Each row is a point. The window is the flat piece filled in between its corners: a triangle in 3 columns, a solid with four corners in 4, and so on. A path goes straight from each point to the next, and from the last back to the first. After which points does the path pass through the window?
In the rows, 128 means zero.

Window (4 x 4):
[[186 104 132 107]
 [180 192 200 180]
 [168 137  98 126]
 [ 87 117  91 126]]
Path:
(1): [125 178 135 101]
(2): [153 142 164  92]
(3): [162 105 149 153]
(4): [173 119 100 160]
(5): [155 164 107  71]
(6): [160 143 112 109]
(7): [167 113  96 150]
(8): [167  94 111 169]
(9): [136 132 120  93]
(10): [155 174 166  87]
(11): [202 115 150 192]
(12): [131 110 110 163]
(13): [128 158  95  85]
(14): [165 141 110  68]
(15): [161  61  78 154]
(16): [171 122 113 187]
Through the window after points: 4, 6, 8, 10, 12

Window (8 x 8):
[[141 214 116 137 108   7  90 131]
 [151 134 187 147 145 125 100 159]
 [142 113  95 127 117 103 105 123]
 [ 75 139 137 138 126  85 144  88]
 [139 159  86 126  86 136 134  82]
 [200 163 154 196 119  45 113 202]
 [153 126 104  72  87 115 163  98]
 [123 140 100  92 146 138 167 132]]
Path:
(1): [173 141 112 116 124  96 140  83]
(2): [145 133 107 100 159 112 134  58]
(3): [116 146 115 108 100 112 136 120]
(4): [110 149 108 122  80 112 131 136]
(5): [169 126 102 100 153 142 134  43]
(6): [172 135 114 141 143 107 153  64]
(7): [111 168 105 118  73 127 108 161]
(8): [140 148 132 143  85  93 109 193]
(9): [192 143 134 160 147  67 129 120]
(10): [162 160 131 129 120  83 139 105]
(11): [128 163 109 119  86  84 124 154]
(12): [131 123 102 108 101 113 127 130]
Through the window after points: 6, 8, 12

Window (11 x 11):
[[114  88 141  43 160 150 137 133 172 128 131]
 [107 147 111 133 200 129 111  72 196 116 116]
 [197 108 156 189 149  79 144 140 118 115 201]
 [185 117 127 211 163 143  81 189 122 143 182]
 [207 129 118 165 124  53  88 178 144 138 148]
 [ 89 183 152  78 161 140 142 132 148  66 121]
 [129 138 113 103 125 189 177 104 174 152  66]
 [ 72 131  48 130 139 141 135  89 140 104 116]
 [ 92 125 155  78 187 181  84  42  93  88  73]
 [123 112 179 211 145  80  82 150 112 162 162]
 [109 142 108  57 213 131 177 129 134 139  84]]
Path:
(1): [ 97 105 130 103 185 145 136 117 170  78  74]
(2): [153  76 151 112 187 108 171 154 139 110  98]
(3): [118 155 121 113 167 127 126 117 134 142 145]
(4): [138 142 127 111 166 134 105  99 117 118 148]
(5): [ 87  84 168 144 174 115 118 158 158  85  61]
(6): [123 124 124 129 163 123 145 140 144 104 108]
(7): [139 160 142  44 164 149 136  99 109 167 173]
(8): [119 165 146  84 157 120  94  99 126 136 164]
(9): [140  59 117 158 186 144 164 126 188  93  89]
(10): [100 119 125 126 187 147 133 115 150 102  90]
(11): [108 168 118  55 151 137 128  72  95 164 163]
(12): [112 186 119  93 153 145 116 116 128 153 141]
Through the window after points: 2, 8
